Rows are points. Examples show where two turns around zero, p and q, send a point. Where does a point land after both, in the order given? Backwards means that the second turn is done in reverse. Each puzzle has new turns, and all numbers are rounded.

Turn p:
[ -7 -30 -19] => [-13 -24 -23]
[-4  6 22] => [-3  3 23]
[11 -8 48] => [  9 -18  46]
[ -8  23 -19] => [ -3  27 -15]
[ -3 -11 -14] => [ -5  -8 -16]
[ 11  20 -18] => [ 15  20 -15]
Turn q:
[  9 -41  32] => [ 17 -47  18]
[-4 -7  2] => [-2 -8 -1]
[ -4  17 -33] => [ -7  26 -26]
[-14  26  -5] => [-19  23   2]
[14  6  4] => [12  7  7]
Where do these land?
p, then q backwards: [ -8 -19 -34] => [-18 -19 -30]
p, then q: [23 18 -9] => [23 20  1]
p, then q: [-11  21  21] => [-11   8  28]
q, then p: [ -4 -20  22] => [ -6 -28   9]

Turn p:
[ 16 -10 -33 -10] => [ -8   2 -37 -10]
[ 30 -15  19  10] => [ 30 -25  -7   4]
[-31  23 -17 -12] => [-28  32  11  -6]
[-19   4  36  20] => [ 7 -9 39 20]
[-15  31  -2  17] => [-1 30 14 20]
[-14  -9 -22  -8] => [-26   2 -11  -4]
[ 33 -24  19 -17] => [ 26 -32 -10 -24]
Turn q:
[28 -1  5  6] => [25 14 -3  6]
[  1 -35  -3  -3] => [ 15 -29   6  12]
[ 18 -11   3  -3] => [21 -1  2  2]
[-37   8   9  23] => [-40   3  11  18]
[-35  48  15 -15] => [-46  23  13 -33]
[ 23 -10 -29  -9] => [ 24 -13 -28  -5]
Where do these land?
p, then q: [-26 -11 -11  26] => [-26  -2   5  29]
q, then p: [ 13  -5  -8 -14] => [  5  -5 -16 -13]
p, then q backwards: [-25  36   1  28] => [ 3  7 35 37]
q, then p: [ 33 -15  20  -8] => [40 -5 -9 -7]
p, then q backwards: [ 25   0  32 -25] => [ 21 -12   7 -40]
p, then q: [ 13 -14 -16  17] => [ -1 -10 -23  17]
q, then p: [-32   9 -18 -25] => [-37 -12   7 -22]

Turn p:
[ 10   1 -12  -8 -21  -9  -3 -26] => [ 15  -3  -8 -13 -10  -2 -15 -27]
[10  6  3 -4  3 -4  4 28] => [  6   3  -2   0   0 -16  14  22]
[ 14 -18  -1 -16   6 -11 -19  31] => [ 17 -14  11   4   2 -21 -11  32]
[ -4  13   6   5 -10   1 -21 -13] => [  2  22   5  -3   3   2 -17 -11]
[-16  -2   4  10  10  38  15  -3] => [-16   4 -11  13   1  37  12   8]
[-10   9 -14  -8 -20 -11   6  -6] => [ -8   0 -15 -18 -12 -10  -8 -11]
[ 20  11  -5 -10  -6 -16  -3 -14] => [ 21   0  -2 -14   5 -13  -2 -18]
[  0 -10  10  -4   9 -16  -7  13] => [ -1  -8  19   0   4 -14  -1  12]
[-21  -8  17   2  31  23  19   7] => [-24  -9   8   7  14  30  22  19]
[-10 -11  16  22   4  19  20   1] => [-16   3   7  18 -12  23  21   2]
[  6   8 -23  11  -4 -15 -12 -16] => [  4   2 -12   6   7 -17 -15 -25]
Turn q:
[  8  22 -20  13  19  18  -4   4] => [ 13   9 -20  21  24   7  -2 -11]
[  9  18  15 -25  -1   2 -16  13] => [  4  10   0 -17   6  22 -24  14]
[  4  13  -2  17  -1  27 -16  10] => [13 -6 -7 26  7 24 -7 -2]
[-15  -3 -11   1 -13  -5   4 -15] => [-13   2  -6   1 -18  -5   9 -12]
[-24 -14  22 -11   2 -15  31 -16] => [-22  10  31 -20  -7 -12  26  -4]
[ 17  -9   8   1 -16 -20   8  -7] => [ 14  -2   8 -14 -20 -18   0   5]
[ -7 -20  12 -15  13  -3   4 -19] => [-15 -13  14 -23   6  -5   8 -11]
[  5   7 -17  25   8  -3 -19  18] => [  6  -4 -14  31   9  -9 -19   4]
[  4 -13  -7  -7 -12  -2   9  12] => [ 0 -6 -8 -5 -8 -4 10 19]
Where do these land?
p, then q backwards: [-14  13  -6   0  27   5  30 -12] => [-18 -14 -15 -17  18  27   8  -8]
q, then p: [ -6   4 -10  14 -13  19  -1   5] => [ -2   5 -14  20 -12   7   6  -7]
p, then q: [-13 -48   9  28  23 -17  -4  -6] => [ -9 -28  51  23 -11  -5   4  -8]
p, then q backwards: [  0  15   2  -7   5   9 -10  11] => [  6  10  -1 -10   7  -3   7  16]
p, then q: [ -3   7 -10  -5 -12 -15  -4  -6] => [ -8   2  -7 -13  -9  -6 -12  -7]
p, then q: [ 36  -4 -10  -9  -7 -14 -11  11] => [ 25  -7  -5 -12  -4 -26 -16  11]
p, then q: [ -2  13   5   0  -3  38  -9 -19] => [ 13   2 -19  10  17  30   3 -15]
q, then p: [  4 -11   7 -16   2   4   4  11] => [ -1 -10   0  -4   1   2   4  22]
p, then q: [  2  -7   6 -12 -13 -15 -12   5] => [  1  -3   6 -13 -10   1 -19  11]
p, then q backwards: [ -4  18   7   7  -8 -16  17  -1] => [-10  -2  -6  -7   0 -10  20 -19]

Turn p:
[ -1  -4 -18   7   5  13 -12  20  -9] => [ -3   2 -11   5  -6  -1  -4  29 -13]
[ -9 -16   6  -3 -12 -11   5 -25   5] => [ -2 -16  -4   1  -5   6  -4 -31   4]
[ 20   2 -12   0  -2  18  -6  13   3] => [17  2 -8  0  3  6  9 24 -4]
[-13  -7   6  -8   4  11   9   0   2] => [-8 -7 13 -3 -6 13 -1  0 -3]
[  3   7  15   4  -1 -13   5 -12   7] => [  2   5   7   4   5  -6   3 -19  13]
[  3  -4  14   7  17 -12   1 -12   0] => [ -9   2   5  15  15   0  -6 -12  12]
[ -8  10  -7  -1   1  -3   0 -12  10] => [-7  6 -8 -8 -7  3  4 -7 12]
[ -4   4   6  -3  -3   0   3 -15 -15] => [ -3   9   1  -3   4   6  -5 -17 -10]
[  3   1   5   4   4 -24  22 -11  -1] => [-13  -3   4   4  14 -12  14 -22   4]
[ -1   5  -5   8 -13  15 -11  24   1] => [ 14   5   1   1 -19  -7   0  23  -8]
[  7   3 -10 -13   1   6 -17  28  -4] => [  9  -1  -3 -13   3  -8  -9  31  -6]
Turn q:
[ -4  11   4  11   2   3   8 -16  14] => [-2 -7 15 17  9  0 11 -4  3]
[  2  12  -3   2 -13  -9  -6  15 -10] => [  7  20   0  -4 -13 -11   2   3  -2]
[  7  -6  18  -8   5   4   7   3 -16] => [  4  -1  -2 -16   3  10  -1  -9 -19]
[  4  17   5 -10  12   6 -15  -4   2] => [ 8 15  6  4 14 13 -9 -4  6]
[10  2 -7 -9  6  6 26 -4 17] => [ 14 -20   0  -3  11   7  19   6  11]
[-17 -16  -2  -3   2   8 -18  -4   8] => [-24  -3  -2   2   1   7 -16   6   9]
[-12  -9  -9   2  -7 -14  10  -1  -6] => [-10  -5 -10  -4  -1 -20   7   1  -2]
[  4  -7  14   8  -5  -5 -17  13  -3] => [ -1   7   9  -4 -14  -1 -18   5 -12]
[ -3   3  -7  10  -5  14 -15  -6   0] => [ -9   7   0  15 -11   8  -4  -5   9]
[  6  14 -15 -12 -20  -8  20  -5  20] => [ 11  -6  10  -8   2 -15  25   3  27]
[  8 -17   5  -1   7  -6 -11  -6  -6] => [  0  -9  -4  -4  -1   0 -21  -8  -6]
[ -5  -4  -3  10  17   0  10  16 -20] => [  3   3 -23   5   0   1   4   8 -24]
Where do these land?
p, then q: [ 15 -10   0  -1 -10 -11  -2   5   5] => [ 11 -17  -6  -2  -2  -7 -10   0  -2]
p, then q: [25  7 -7 -7 11 -9 -3 -7  9] => [ 16 -11  -8   8  16   6   0  15   9]
q, then p: [ -7   9   3 -10  -9  17  22  -3   8] => [-10  -8  21  -3   0  15  18  -2  -1]
q, then p backwards: [-14  -5  -8 -10   1  -1  -5   1  -3] => [ -3   6 -11  -3  12  -8  -5  -3   0]
p, then q: [-10  -8   6  -8  13   2  -1   8   5] => [-13   1   7  -5  -1   7  -9  11  -5]
p, then q: [-13  -6  19  -4 -10 -48  -3  -6  10] => [-12 -20  18   1  19 -28 -29 -11  12]
p, then q: [-2  4 -4 18  6 -3  1  6 -2] => [ -1   6   2  10  -3 -13   8   7  -6]
q, then p: [-10  -8  -7  15  -3  15  -4  -5  -3] => [ -5   0  -5   7 -23   2   2  -5  -7]
p, then q: [ 13  20   3   2 -12  16  -4   2   4] => [25  6  8 -5 -4  7 13 -3  3]
q, then p backwards: [  1   6  -8   5  -5  16   4   5 -17] => [ -2   7 -12  12  -8  11   5 -14   1]
p, then q: [  2  -9   3   0  18   7  -5  -6 -14] => [-7 10 -8 15  0 13 -7  3 -7]
